Each row of a before or after table is a point. The points were changed in one or more steps. Then noise was added and the rows were shuffled. The steps act on how far a point lies along the listed directions, d1 being the first. Write out the steps. A step turns or swaps two directions, mirrors them in a line or flattens them onto one, adds a multiple of one to another, or multiplies one. Angles are multiples of 10 degrees, from the lower direction toward the higher: turns from -170 to 170, lines from 10 to 170 but not 90. Use the fewest steps. Two steps may share a direction if one is a turn and the other turns, adds or multiplies; they go together, in the order done. Otherwise the lowest direction goes first.

Directions:
(1): [ -5  33 -30]
(2): [45  6  0]
(3): [  4 -30 -34]
Before:
[[  7 -26 -19]
 [-17 -26  -2]
 [ 29  12  26]
 [-29 -11 -33]
 [  9 -50 -55]
 [-25  -6  33]
 [-35 -28  24]
 [-13 -32 -18]
 [-38 -25  25]]
After:
[[-14 -21 -12]
 [ 22 -48 -55]
 [-29   0  20]
 [ 12 -21 -21]
 [ 24  20  25]
 [-39 -15   7]
 [-21 -20 -30]
 [ -7 -28 -24]
 [-36 -18   6]]
Steps: multiply d1 by 0.4; turn d2 and d3 by -10 degrees

Directions:
(1): [ -9 -11  38  35   3 -34]
(2): [ 29  24  13 -24  36 -23]
(3): [  7 -51   3  -4  34  16]
(4): [-33 -13 -27 -22   6 -40]
(5): [ 36  -7 -38  31  -2 -18]
(6): [-26  24 -16  28  39  15]
Before (8 x 6):
[[-10  43 -54  12  23 -30]
 [  3 -31  -1  34  43 -10]
 [-14 -16  -9  -4 -40 -28]
 [-16 -17  -6 -36 -26 -37]
 [-24 -41 -18  -7 -27  -2]
 [-64  18 -20 -27  29   1]
 [  1  39   4   6  38  14]
 [-30 -36  33  22  -2 -21]]
After, 8 rows:
[[ 15  -9 -22 -12 -40  14]
 [ 10  -5  16  -1 -16  60]
 [  3  41 -62   8  25  -8]
 [ 15 -10 -21 -45 -25  12]
 [  8  18   2  14  16  29]
 [-39  11 -33 -29  38  29]
 [-13 -24 -19 -17 -35  22]
 [-11  24   8  14  47 -14]]
Steps: mirror d1 and d4 in the line at 130 degrees; flatten d3 and d5 onto the line at 120 degrees

Directions:
(1): [ -3 -15  41 -32  42   9  -3  28 -23]
(2): [ 29  15  25  45  12  15 -45   5   6]
(3): [-37  51 -21 -11  32  10 -15   2  14]
(4): [  1  -3 -10  12  20  32  11 -49 -44]
(5): [ 51  14  -7 -11  32  -1  33  -8  30]
(6): [-23   5  16  40   0  26  49  25   8]
Before, 10 rows:
[[ 34   0  10  24   7   7 -30 -30 -13]
 [ -5 -17   2  33  -6  12 -21  -1  -6]
 [ 42  -9  -1  18  -9  10   9 -24  -5]
 [-30  12  -8 -17   9  12  -6  11  10]
 [ -7   6  12  12  -3   1  17  18   7]
 [ 48  -4  26  34  27  19   5  -9  -1]
 [ 12   3 -12   7 -31 -21 -17  -2  12]
 [-29  26  -9  18  21  30   3 -35  -7]
 [ 12  35 -15  16 -10   3  32   5  45]
 [  1  17 -15   4   5   2  30  13  23]]
After:
[[ 22 -10   1  27   9  12  -4  -7  12]
 [ 19   6 -11   6 -27 -22 -12  -2  17]
 [ 61  -5   0  15   1  10  22 -25   4]
 [ 79  13   5  15  33   7  -3 -36  14]
 [ 14  35 -15  16 -10   3  31   2  44]
 [-13  16 -14   7  -2   3  22  13  16]
 [ 95  12  20  25  56  18  36 -16  28]
 [-22  28  -8  16  25  32   3 -32  -3]
 [ -4   6  10  11  -2   1  19  18   9]
 [-43   9  -7 -15   3  14 -14  15   3]]
Steps: add 1.5 times d2 to d5

Directions:
(1): [ 38 -43 -40   3 -32   3  -3  26  27  -9  14 -24]
(2): [ 34  36 -22 -27 -24  -1  30 -16  -3 -34 -12  38]
(3): [ 42   0  37 -25  18  11   8  19 -42 -18   6 -38]
(4): [ 24 -14  23 -15 -18 -51 -24 -51   5  14  16  -4]
(5): [  5 -21  26  24  12 -16 -32  17   9 -57 -17  33]
(6): [ 17 -16  18  -8  -7 -19  16  45 -10  47  -4  46]
Before (12 x 12):
[[-40  23 -11 -17   0  -6  -4 -71   3  51  16 -31]
 [-27 -16  38   4  10 -34 -44   0  11  46   6  40]
 [ -8 -16   3   9  -8 -28 -27  -5  11  38  28 -16]
 [  2  11 -28   6 -14 -23 -26 -52  28 -11  22  -6]
 [ -9  34 -17  18   1 -19   6  -8  18   1 -13  42]
 [-25   6   0   0  10  16   1  17   0  19   5   9]
 [-26  23 -39 -29 -15 -20  25 -58   1  65   8  -3]
 [  7   8  52  20  23  -3 -25 -15 -25  21  15 -22]
 [ 53  12  28 -33   1 -20  -7 -30 -12 -63   1 -40]
 [  0  38 -12  -6 -10 -19   6 -62  -2 -48 -18  34]
 [ 35 -43  29   1   2 -21   4  35  -5  53  12   9]
 [-40  -4  -5  40  -1   9 -16   4  28  -7 -14  18]]
After, 12 rows:
[[  5 -30  18  10  -9 -43 -38   3   8  28  24  -4]
 [ 11   4  20   8   4   3 -21 -29  -9  32  29 -51]
 [  5  38 -33 -18 -28 -19  24 -63   4   4  -8  31]
 [-43   8   0  27   3   8   3  14   9  36 -15  30]
 [ 14  34  14 -25   0 -25 -12 -77   2 -55   2 -35]
 [ 10 -43 -45  -8 -42 -23 -19 -28  46  37  28 -24]
 [-12  -5  -9  -3   5  20   4  29   2  21   5   0]
 [ 35 -51 -57 -15 -49 -39   2  -4  33  29  12   0]
 [ 42 -35  58  -4  23 -21  -7  23 -25  14  13 -11]
 [ 13  30 -20   5  -6 -15  21   8   9  32  -5  33]
 [ -1   3 -16   6 -17 -46 -28 -49  30   4  17  28]
 [ -3  -9  38 -21  -2 -27 -21  -1  -8  84  25   4]]
Steps: turn d1 and d5 by 90 degrees; turn d3 and d6 by -40 degrees; multiply d4 by 1.3

Directions:
(1): [-26  17 -36   2  13  -3  22 -19  -8   5 -48 -45  52 -33  -5 -18   3  20]
(2): [ 45  31  -7  41 -61 -29   7  15  -9 -19   4  -6   9 -12  10  25  -5  34]
(3): [-30 -35  25 -20 -34  -1  54  30  -2 -25  -5   7   5  18  22 -30  29  26]
Before (9 x 18):
[[ 26   3  21  11   8  19 -58   8   8  17  47  31 -54  19 -10  41 -15 -38]
 [ 19 -26  19 -15   4   7 -32   2   2   1  30  34 -29  27  -5   9 -15 -20]
 [ 26  22   2   8 -15  12 -25  -1  22   2  38  29 -30   7  -5  29  -3 -21]
 [ 17   4  28  11  -4  -3 -21   4  -2  -6  30  25 -39  22  -2  23  -8 -22]
 [-24 -29  29 -19 -48 -17  53   6  -6 -25 -17  14   9  13  19 -21  31  48]
 [-22 -22  14 -27  12  23  14   6  10 -14   5   2  -3  38  13  -2  14   3]
 [-60 -52  28 -35  -1  12  50  25  13 -28 -16   9   0   5  14 -51  38  25]
 [  2  -4  16 -32  19  -6  -4   0  22   6   3  17 -24   6  -4   5   4 -30]
 [-31  -8 -23  -8  34  11  12 -17   1  28 -38 -40  36 -12 -15 -25  15   3]]
After (9 x 18):
[[-27 -46  48 -18 -29  19  20  42   4 -14  30  33 -38  40  20 -10  29  -2]
 [-12 -18  35   1 -32  -8  30  22  -7 -25   7  16 -16  24  15  -7  17   9]
 [ -8  25 -29  13 -28 -27  25 -36 -13  -4 -53 -33  55 -34  -4  -2   5  53]
 [  7  -2  16   1 -58   5  27  26  15 -25  26  30 -18  15  16   6  24  13]
 [-40 -30  21 -59  40   7  14  -1  24   6 -10  14 -18  15   1 -23  20 -33]
 [-54 -25  -4 -43  53  36  10 -17  11   1 -19 -17  20  27   2 -16  14 -11]
 [-23 -13 -13 -22  89  31 -44 -34  13  55  -8 -12  -5   3 -34  -8  -6 -51]
 [-84 -20 -27 -42  87  32  11 -35  13  17 -56 -38  37 -37 -20 -55  13  -6]
 [-25 -58  27 -39   0  13  20  13  -1  -9   5  20  -6  30   8 -31  14   0]]
Steps: turn d1 and d3 by -80 degrees; multiply d2 by 2.5

Directions:
(1): [-26  19 -63  12 -31 -28   8  -8   9  -9  27  -5   3 -15 -29  41  35   8
  29 -29  40  14  27   9]
(2): [  5 -21 -24  25  27  34  34  13  11  35  -5 -10  14   4 -60 -20 -21  34
  -8   9  35  12 -40  34]
Before (11 x 24):
[[-22   5 -16   1 -21 -27 -24 -15  -4 -16  13  -4  -3 -11  21  21  31   1
   24  -9  18  14  35 -15]
 [-14  23   1 -14 -23 -29 -12   1  13 -11  -2  21   1  -7  24  43  10 -14
   14  -7 -10  10  39 -21]
 [ 10 -10 -95  50   6  33  57   5  13  35  10 -20  27  -1 -90   3   0  54
   13  -8  66  33 -24  42]
 [  1 -29  -9  18  42  49  26  20  22  20  -7 -13  10 -19 -40 -31 -28  31
  -16  42  19  13 -48  37]
 [ 11   6  44  -3   0  -2  -8   0   5  -5   2   0 -10  -9  31 -17 -13 -19
  -15   2 -24 -24   7 -11]
 [ -6   9  15  -6 -37 -23 -37 -19  -5 -29  14 -12 -11  17  37  34  21 -12
    2 -14 -28   7  18 -19]
 [-10  15  35  -9 -23 -21 -52 -24  -8 -22   7   5 -25  11  44  12   8 -35
   -1   1 -21   5  35 -39]
 [-14  17 -71  -2 -26 -16  17 -23  20   8  24  10  13 -30 -51  30  25  17
   27  -5  63  23  22  21]
 [ -7 -13 -23  29  24  17  39  12  13  37   9 -10  29   0 -54  16 -23  44
    3  -9  53  13 -24  40]
 [ 14 -32  58 -43  -4  -6 -70  -7 -21 -15 -33  -5  -8   3  70  -7  -8 -32
  -18   8 -81 -16  13 -41]
 [-11  20  37 -36 -10  -9 -40 -15 -18 -40 -10  16  -6 -10  42  -2  20 -15
   -6  12 -25  -2  21 -27]]
After, 11 rows:
[[ -8   4  -9   6 -40 -20 -22 -17   1 -21  21 -18  -8  11   6  39  23  -2
   10 -17  -7  15  10  -5]
 [  0 -38 -15 -14  -4   4 -32   0  -2  10 -21 -17   6  -5  -6   5   2   4
   -4  -7 -14   7  -1  -2]
 [ 28  -4  -6   8   4  25  10  -2  -2   6  -9  -3  13  10   7 -13 -12   8
   -5   8  -8   9   0 -10]
 [-21   5 -20  -2 -19 -28 -20 -17  -1 -15  12  -5  -4 -10  21  22  32   1
   22 -13  16  16  32 -10]
 [  7   7  13  13   4   3   9   5  11   2   7  -4  -4 -12  -2 -13 -13   5
   -4  -3   1 -17   1   2]
 [-18  22 -15  -5 -23 -29  -3   2  20  -5  -1  16   4  -8   9  44  11  -8
   13 -12   1  14  35 -16]
 [-17  10  -5   8 -25 -13 -31 -20   0  -8  17  -6 -20   6   0  17  16 -10
    7 -11  11  16  27 -17]
 [  4 -13  33   8  26   9   8   4   1  18   4   5  14   4   7   6 -29  11
   -9   4   5  -4 -14   9]
 [  3  18 -24 -25 -30 -23 -11 -28   7  -8  12  21  -1 -24   3  20  17 -11
   14   4  19   7  35  -3]
 [  5 -32  25   2  44  46  13  15   9   6 -14  -7   4 -17  -5 -36 -27  19
  -24  49  -9   0 -45  23]
 [-21  20  -4 -18  -4  -3 -17 -13  -7 -26  -3   9   2 -11  -6   6  27   4
    9   0  10  10  12  -3]]
Steps: flatten d1 and d2 onto the line at 140 degrees
